Every row gives one point. To make a cloud, some directions were put in groups of two or more. Within a group, all points are equally far from the middle, so they leave a hole (a ring in 2 directions, a hollow ball in 3). The other directions are filled evenly. Then the cloud was stretched, turned, moved and blurred a little. How many holes are there, and how many directions does each take, smallest first?

Cloud (21 x 3):
-.26, .40, .12
-.53, .15, .12
-.04, -.65, -.56
.38, -.42, .32
.41, -.63, -.05
-.56, .17, -.02
-.70, -.17, -.51
.17, .42, -.48
-.47, .22, .07
-.53, -.06, -.50
.15, -.59, -.47
.02, .12, -.55
.03, .62, .24
-.33, -.73, .37
.12, -.35, .44
.41, -.59, -.22
-.14, -.19, -.63
.44, -.43, .30
.60, -.41, -.21
.74, -.23, -.28
-.16, .46, -.27
Holes: 1 (2)

Cloud, 29 rows:
.81, .22, -.05, .11
-.33, -.44, -.16, .19
.31, -.28, -.44, .22
.66, -.04, .34, -.12
-.03, -.22, .09, -.22
.38, .07, .40, .62
-.39, .27, .36, -.14
-.41, -.39, -.21, .25
.17, .42, .12, -.28
-.08, -.21, -.08, -.26
.15, .28, .77, -.52
-.47, .54, .32, -.31
.23, -.42, .74, -.41
-.20, .10, .05, .14
.94, -.27, .20, -.17
-.51, -.24, .11, -.37
.85, -.08, -.37, .16
.35, -.21, .31, -.72
.18, -.50, .15, .09
.14, -.57, .40, .14
.25, -.51, .52, .13
.91, -.13, .08, .37
.88, .11, -.01, .47
.14, .62, .59, -.14
-.35, -.29, .56, .37
.16, .14, .57, -.59
-.21, -.07, -.40, .21
-.06, .24, -.23, .46
.31, .04, .21, -.17
Holes: 0

Cloud:
.48, .09, -.53, .41, .24, .14, .26, -.14
-.14, -.45, .31, -.05, -.06, -.24, .36, .09
-.22, -.13, -.85, .19, -.03, .32, .15, .50
-.02, -.50, .20, .00, .25, -.36, .01, -.21
.34, -.21, -.94, .04, -.34, -.12, -.04, -.11
-.11, -.69, -.17, .37, .20, -.10, -.06, .04
.31, -.13, -.58, -.16, -.06, .31, .18, .49
.24, .01, -.07, .68, .25, .15, -.16, -.02
.06, -.23, -.14, -.24, -.49, -.12, -.49, -.11
.21, -.37, -.29, -.04, -.12, .14, -.16, .62
.19, .29, .14, -.36, .11, .06, .20, .07
-.17, .19, -.67, .09, -.44, .41, -.37, -.06
-.30, .15, -.44, .13, .17, -.37, -.29, .12
.02, .22, .29, -.11, -.44, -.21, .10, -.41
.54, -.14, -.05, .24, -.37, .13, .13, .11
.05, .33, -.15, -.42, -.19, -.14, .38, .01
-.01, .38, -.04, -.26, .02, -.01, .28, -.26
-.22, -.32, -.28, .05, -.53, .18, .34, -.26
-.11, .12, .29, -.16, .47, -.17, -.17, .00
-.24, -.58, .15, .16, .20, -.04, -.37, -.07
-.24, -.47, -.78, .17, .07, .15, -.13, .55
-.04, -.07, -.78, .47, .17, .18, -.16, .52
.07, -.54, -.15, .42, .11, .17, .17, -.03
-.28, .33, .00, .06, .31, .22, .03, -.23
-.19, -.09, .02, .73, -.05, .25, .13, .42
.00, -.35, -.37, .36, .27, .05, -.41, -.37
.54, -.09, -.28, .58, .23, -.16, .15, -.41
.13, .38, -.61, .49, .28, .16, .39, -.44
-.32, -.41, -.13, -.14, -.38, .14, -.04, -.30
.14, -.36, .12, .26, -.11, -.19, -.41, .34
.08, .25, .34, .16, -.21, -.08, -.14, .00
.06, -.41, -.10, -.50, .03, -.38, .27, -.09
.03, -.36, -.18, -.10, -.22, .29, -.41, -.31
.19, -.27, -.15, .58, .08, .04, -.27, .34
-.10, -.45, -.17, .32, .12, -.51, -.26, .25
.02, .11, -.54, .18, -.42, .22, .51, -.19
.47, .48, .06, .30, .13, .00, .13, .01
-.20, .03, .29, .28, .01, .17, -.18, -.40
.49, -.38, -.11, .31, -.02, -.33, -.41, .01
.36, -.08, -.44, .48, -.14, .06, .01, .13
.10, -.05, -.23, .59, .29, -.44, -.38, -.34
-.22, -.33, .10, .83, .03, -.01, .04, .09
.02, -.15, -.17, -.16, .07, .22, -.15, .21
-.18, .05, -.48, .43, -.60, .34, .27, -.19
-.09, .23, -.07, .05, .31, -.41, .54, -.56
-.13, .12, .00, .15, .33, -.45, -.19, -.46
.30, .11, -.53, .44, .23, -.35, -.28, -.09
-.05, .55, -.34, -.04, .07, .16, -.27, -.13
.23, -.24, -.25, .44, -.01, .17, -.23, -.37
.01, -.03, -.66, .62, .02, .13, -.12, .27
-.53, .02, .14, .01, .44, -.26, -.57, .19
-.21, .32, .05, .36, -.02, .29, .17, .19
-.22, .08, -.14, .49, .12, -.66, .41, .00
-.28, .23, -.19, -.03, .52, -.22, .20, .07
.22, -.52, .28, .56, .04, .70, .02, .12
.28, -.03, -.29, .43, .17, -.47, .36, .01
.15, .43, .01, .04, .33, -.27, .40, -.07
.01, .64, -.12, -.08, -.31, -.24, .46, -.15
-.07, .31, -.04, .43, -.06, .54, -.14, -.72
.16, -.03, -.23, -.38, .29, .38, .25, .01
-.11, .26, -.42, .21, -.07, .02, .07, -.18
-.28, .41, .10, .13, .33, .19, -.10, -.25
.33, .00, -.53, .24, -.04, -.58, -.09, .10
-.49, -.42, -.70, -.17, .18, .00, .18, .01
.41, .08, -.61, .30, .27, .21, .36, -.04
-.13, -.33, -.23, .22, -.35, .35, -.29, .32
.56, -.21, -.16, -.01, -.36, .06, -.57, .07
-.10, .64, -.25, -.25, .02, -.16, .13, .31
-.35, .29, .07, .35, .24, -.08, -.45, .65
-.34, -.02, -.24, .12, -.12, .50, .12, .24
.36, .03, -.63, .10, -.06, .28, -.06, -.01
-.21, .12, .04, -.32, -.26, .27, -.32, .32
.45, .17, -.07, .38, -.19, .37, -.38, .19
.45, -.64, -.40, .20, -.19, .09, -.16, .51
.09, -.15, -.41, -.13, .36, -.41, .07, -.06
-.22, .23, .35, .16, .13, .06, -.13, -.08
.29, -.38, -.40, -.27, .24, -.19, .05, -.22
-.06, .62, .07, -.35, .19, .03, -.52, -.15
Holes: 0

Cloud (90 x 9):
.14, -.17, .00, .29, .37, -.52, .03, -.05, -.47
-.06, .30, .39, .35, .12, -.23, -.14, -.24, -.44
.06, -.48, .00, -.35, -.11, .30, -.14, .15, -.02
-.44, .20, .01, -.28, -.10, .03, .05, .48, .31
.21, .13, .39, .21, .71, .26, -.08, -.09, -.12
-.02, -.09, .30, -.58, -.07, .28, -.04, -.27, -.17
.70, .27, .47, .15, .58, -.06, .14, .56, .24
-.15, -.07, -.27, -.17, .69, -.02, .26, -.37, .20
.47, .13, .23, .09, .32, -.45, -.10, .71, -.11
.14, .02, .47, -.02, .20, .31, .23, .71, .33
-.15, .29, .13, .15, .05, .10, -.20, .45, -.51
-.05, -.18, .19, .15, .34, .32, .11, .72, .36
.12, .38, -.22, -.22, .70, -.05, .13, .69, .05
-.03, .58, .31, -.29, .13, .11, .47, -.10, -.36
.13, -.54, -.10, .33, .60, .38, -.22, -.34, -.06
.11, .27, .31, -.20, .45, .55, -.01, .18, -.11
-.02, -.09, .21, .09, .24, .29, .67, .26, .16
.04, .36, .66, -.17, -.08, -.10, .48, .50, .15
-.12, .48, .35, -.40, -.26, -.61, .42, .20, -.12
.60, .55, -.11, .20, .30, .34, .09, .56, .22
.36, .50, .45, .19, .39, .16, -.21, .75, .27
-.33, -.08, -.43, -.65, -.43, .17, .25, -.36, -.33
-.28, -.65, .26, -.26, .39, .22, .12, .17, -.22
.25, .56, -.21, -.29, .46, .15, -.27, .31, .40
-.02, .13, -.18, .00, .42, -.34, .10, -.12, .36
.24, .32, .16, -.08, .48, .21, .07, .56, -.40
.02, .17, .32, .07, .79, .26, -.12, .56, -.04
-.14, .39, .43, -.10, .11, -.46, .54, .53, .08
-.07, .50, .07, -.07, .76, .07, -.26, .19, .26
.12, -.21, -.14, -.29, -.40, -.08, .39, .02, -.12
.00, -.23, .62, .48, .28, -.62, -.08, .28, -.37
-.25, -.45, -.17, -.47, -.14, -.21, .37, -.19, -.32
.33, .34, .44, .37, .23, -.62, -.18, .40, -.28
-.54, .11, -.35, -.70, -.07, .60, .31, .03, .03
-.03, -.07, -.60, -.16, .22, .27, .37, .12, .34
.02, .04, .04, -.35, -.36, .10, .34, .38, -.52
-.43, -.08, .16, -.77, -.41, -.02, .13, -.14, -.20
.35, .09, .15, .58, .92, .31, -.25, .27, .32
-.13, .79, .57, .20, -.16, -.48, -.32, .19, -.12
-.10, .34, .38, -.54, .03, -.17, .02, -.04, .31
-.38, .67, .17, -.32, .11, -.24, .66, .32, -.07
.05, -.21, .31, .45, .25, -.32, -.47, .31, .00
-.01, -.44, .55, -.15, .25, .22, .37, .12, -.33
-.06, .04, .58, .20, .10, -.34, -.21, .64, .02
-.49, .48, -.35, -.35, .17, -.23, .44, -.15, -.24
.17, -.03, -.43, -.12, .50, .10, -.06, .64, .38
.01, .23, -.35, -.39, .42, .54, .02, -.32, .15
.07, .11, -.52, -.18, .54, .51, -.31, -.02, -.03
.04, -.30, .40, .00, .11, -.12, .49, -.25, -.42
.08, .15, -.34, -.49, .47, .22, .14, .49, -.30
.10, -.40, -.60, -.19, .21, .32, .14, -.18, -.24
.23, .23, .05, -.13, .79, .00, .18, .55, -.27
.06, -.15, .07, -.34, -.03, .31, -.10, -.54, -.14
.20, .22, .50, .04, .52, -.54, .42, .31, .19
.14, .13, -.20, -.06, -.18, .20, -.52, .16, .02
-.01, -.02, .33, .26, -.29, -.23, .08, .49, -.25
-.03, -.28, -.28, -.25, -.28, -.13, .19, -.06, .07
-.60, .49, .12, -.67, .20, .14, .22, .28, .17
.35, .16, -.38, -.38, -.43, .23, .09, .18, .02
-.58, .16, -.03, .06, .40, -.10, .08, .07, .23
-.44, -.56, .10, -.26, .48, -.43, .02, -.17, -.30
.06, .38, .15, .07, .33, -.16, .27, .94, .09
-.10, -.40, -.47, -.07, .48, .14, .57, .03, .19
.24, -.24, -.09, .51, .57, .54, .11, .45, .07
-.56, .26, .02, -.22, .31, -.25, -.22, -.21, -.33
-.28, -.05, .07, .03, .11, .42, .48, .28, -.09
.24, .46, .01, .24, -.17, -.44, .02, .05, -.12
-.03, -.36, .35, -.50, -.14, .17, .02, .05, -.02
-.15, .59, .20, -.13, .12, .41, .15, .82, .10
.28, .14, .51, -.28, .08, -.36, .48, .30, .08
-.66, -.22, -.09, -.43, .34, -.21, .14, -.13, -.26
-.48, -.15, .36, -.06, .79, -.16, .13, -.06, .03
.38, .15, .30, .55, .73, .25, -.01, .11, .34
-.03, .64, .45, -.13, .39, .09, .23, .11, -.27
-.15, .28, .38, -.18, .26, -.38, -.08, -.10, .32
.53, .03, .63, .06, .10, .13, -.02, .03, -.27
-.05, -.38, -.44, -.63, .30, .57, .17, .09, -.10
.49, -.04, .13, -.06, .33, -.36, .13, -.16, .19
.14, .10, .78, .37, .15, -.54, .17, .07, .03
-.15, .51, .28, .20, -.46, .01, .28, .13, .16
-.03, .25, -.54, -.25, .00, .31, .17, -.07, .42
-.27, .84, -.10, -.04, .13, -.38, .28, .59, -.01
-.22, .34, .59, -.11, .13, -.11, .24, -.19, -.45
.11, .22, -.27, -.05, -.06, -.27, -.34, -.21, -.06
.05, -.10, .03, .07, .05, .21, .14, .49, -.51
-.43, .20, -.56, -.70, -.01, .23, .26, .28, -.34
.23, .17, -.36, -.39, -.45, .20, .22, .06, .16
-.43, .17, -.12, -.59, -.36, -.17, .27, .17, .20
.45, .45, -.22, -.23, .33, .48, .30, .61, .19
-.04, .11, -.08, .04, .54, .11, -.29, .65, .40
Holes: 3 (2, 2, 4)

Cloud, 95 rows:
.27, -.10, -.11, -.09, .37, .36, -.42, -.08, .35
.39, -.52, -.52, -.24, -.11, .19, -.21, .09, -.32
-.12, -.08, -.51, .53, -.10, -.05, .19, -.39, .04
.45, -.02, .28, -.16, -.08, .21, -.37, .25, -.07
-.30, -.60, -.51, -.37, .17, .30, -.27, .07, .02
.32, .01, -.34, -.28, .57, .12, -.23, .04, .65
.10, .25, -.30, .12, .19, .18, .13, -.53, .31
.51, .38, -.36, .06, .41, .22, -.07, -.03, -.45
-.09, -.19, -.61, .03, .17, .33, .24, .47, -.28
-.48, -.48, -.02, -.60, .03, .02, .15, .11, .30
.24, -.04, -.76, -.01, -.04, -.10, .58, -.18, -.01
.26, -.49, -.80, -.52, -.02, .28, .13, .09, -.15
-.23, -.06, -.29, .22, -.12, -.18, -.22, .42, .21
.23, -.25, -.80, -.53, -.38, -.22, -.08, -.20, -.08
.40, .09, -.63, -.14, .27, .22, -.25, -.15, -.42
.54, .27, .27, -.27, -.47, -.06, .23, -.27, -.47
.18, -.24, -.41, .10, -.67, .15, .06, -.10, -.57
-.26, -.20, -.04, -.62, .32, -.15, .02, -.13, .00
-.26, .61, -.19, -.08, .23, .44, .24, .18, -.45
-.56, -.25, -.08, -.21, -.44, .57, -.10, .08, .33
.34, .48, .20, -.21, .34, .40, -.04, .04, -.41
.67, -.24, -.20, .17, -.20, -.21, -.09, -.22, .44
.24, -.87, -.07, -.47, -.29, -.12, -.21, -.22, .17
.33, .57, .26, -.49, -.04, .28, -.10, -.08, -.54
.18, -.14, -.35, -.06, .49, -.43, .03, .16, .37
-.07, .33, -.15, -.26, -.29, .53, -.20, .12, .13
.63, -.11, -.37, -.73, .43, -.25, -.19, .04, .18
-.09, -.51, -.51, -.67, .11, -.09, .27, .29, .23
.58, .01, -.03, .48, .35, -.05, .06, .01, .36
.49, .30, -.35, .27, .05, -.39, .36, -.37, -.03
.42, -.31, .22, -.14, -.12, -.08, -.30, -.19, -.40
.28, .53, .15, .39, -.15, -.23, .12, -.31, -.32
.06, -.15, -.64, .36, -.32, -.26, .08, -.23, -.29
-.51, -.43, -.51, -.43, .03, .33, -.27, .45, .37
-.08, .06, -.52, .23, .53, .09, -.10, -.04, .65
-.23, .11, -.44, -.39, .33, .33, -.16, -.22, -.35
.06, .01, .00, -.43, -.49, .45, -.01, .12, -.67
.59, .22, -.19, .21, -.03, -.05, .04, -.55, -.34
.41, .21, .12, .08, .11, .13, .35, -.38, -.41
.12, .69, -.42, .40, .30, .19, .00, .10, .13
.42, -.19, .31, -.33, -.30, .14, -.24, .23, -.33
.12, .26, -.15, -.86, -.38, .04, .08, .01, -.25
.41, -.36, -.20, -.86, -.07, .10, .08, -.33, -.12
.07, .17, -.38, .08, .66, .14, .06, .44, .30
.06, -.29, -.15, -.57, .06, .32, -.23, -.04, .63
-.38, -.32, -.59, -.50, .20, .15, .17, -.12, -.17
.16, -.16, -.06, -.20, -.27, -.07, .26, -.38, .56
.04, .17, .16, -.34, -.46, .02, .49, -.23, -.28
.03, .42, -.02, .53, .23, .10, -.21, .19, .22
-.03, .01, -.12, .63, -.49, .12, .42, .04, .00
.24, .39, -.72, -.19, .19, -.10, .40, -.01, .15
.59, .20, .04, .11, .07, .21, .32, -.23, -.44
.70, .06, -.26, -.05, -.48, -.16, -.03, -.17, -.52
-.11, -.09, -.55, -.10, -.15, .44, .45, -.24, -.13
-.46, -.05, -.16, -.10, -.04, .24, .03, .65, .32
-.08, .22, .00, -.14, .17, .23, .31, -.42, -.32
.11, -.40, -.41, .02, -.49, .25, .04, -.32, .28
.12, -.22, .04, .34, -.51, -.26, -.29, -.06, .03
-.38, -.38, .10, -.64, -.29, .44, -.10, .20, -.34
.18, .70, .26, -.02, -.20, .10, -.23, -.16, -.28
-.03, .13, -.59, .06, .28, .13, .24, .00, .68
.77, -.42, -.49, -.35, .05, -.02, .06, .00, -.08
-.25, -.52, -.44, -.79, -.24, -.01, .23, -.10, -.23
.26, .72, -.11, -.35, -.07, .29, -.13, .08, -.29
-.22, -.16, -.48, -.94, .08, -.13, -.22, .12, -.28
.01, .01, -.11, .80, -.18, .01, .37, -.12, .21
-.57, .34, -.41, -.19, -.22, -.02, .05, .26, -.10
-.14, -.57, .07, .09, -.46, -.41, -.07, -.07, .24
.45, -.16, -.26, -.41, -.02, -.21, -.19, .23, .54
.15, .22, -.32, -.69, .45, .47, .13, .13, -.03
-.47, -.48, .27, .17, -.31, .13, .11, -.11, .28
-.56, -.20, .00, -.07, -.42, .48, -.39, .11, .15
.03, .15, -.23, -.50, -.28, .54, -.06, -.28, -.17
.23, -.57, .12, -.07, -.46, -.02, .14, -.29, .49
.14, -.73, -.33, .05, -.15, -.07, -.33, -.14, .29
.06, .52, -.67, -.23, .38, -.17, .05, .18, -.30
.21, .41, -.25, -.70, -.30, .11, -.16, .18, -.40
-.05, -.61, -.04, -.87, -.12, -.22, -.35, -.06, .19
-.10, -.13, -.11, .23, -.64, .41, -.20, .09, -.04
.07, .31, .58, -.36, .16, .14, -.18, -.02, .41
.07, .35, .23, -.32, -.22, .33, .36, -.27, -.34
.49, .27, .18, .43, -.17, -.29, .10, -.48, .10
.11, -.27, -.21, -.56, .02, -.10, .13, .27, .63
-.09, -.69, -.05, -.18, -.54, -.14, .16, -.17, .49
.02, .09, -.15, -.92, -.21, .45, -.04, -.09, -.33
-.42, .05, -.40, -.05, .33, .23, .11, .51, .55
.28, -.13, .38, -.10, .24, -.38, .17, -.22, .31
.52, .31, -.08, .54, -.23, -.06, .39, -.22, -.01
.21, .25, -.27, -.07, .58, -.18, -.06, .26, .59
.13, .14, .54, -.45, .11, .01, -.42, .06, -.14
.60, -.29, .31, -.16, .01, -.28, .00, -.37, .49
.39, -.35, -.35, -.68, .20, -.46, -.27, -.08, -.02
.24, .46, .05, .33, -.11, -.39, -.09, -.10, .02
.32, .10, -.26, -.23, -.08, -.35, -.09, -.62, .07
.76, -.15, .21, .01, -.05, -.34, -.23, -.01, .17
Holes: 3 (2, 3, 4)
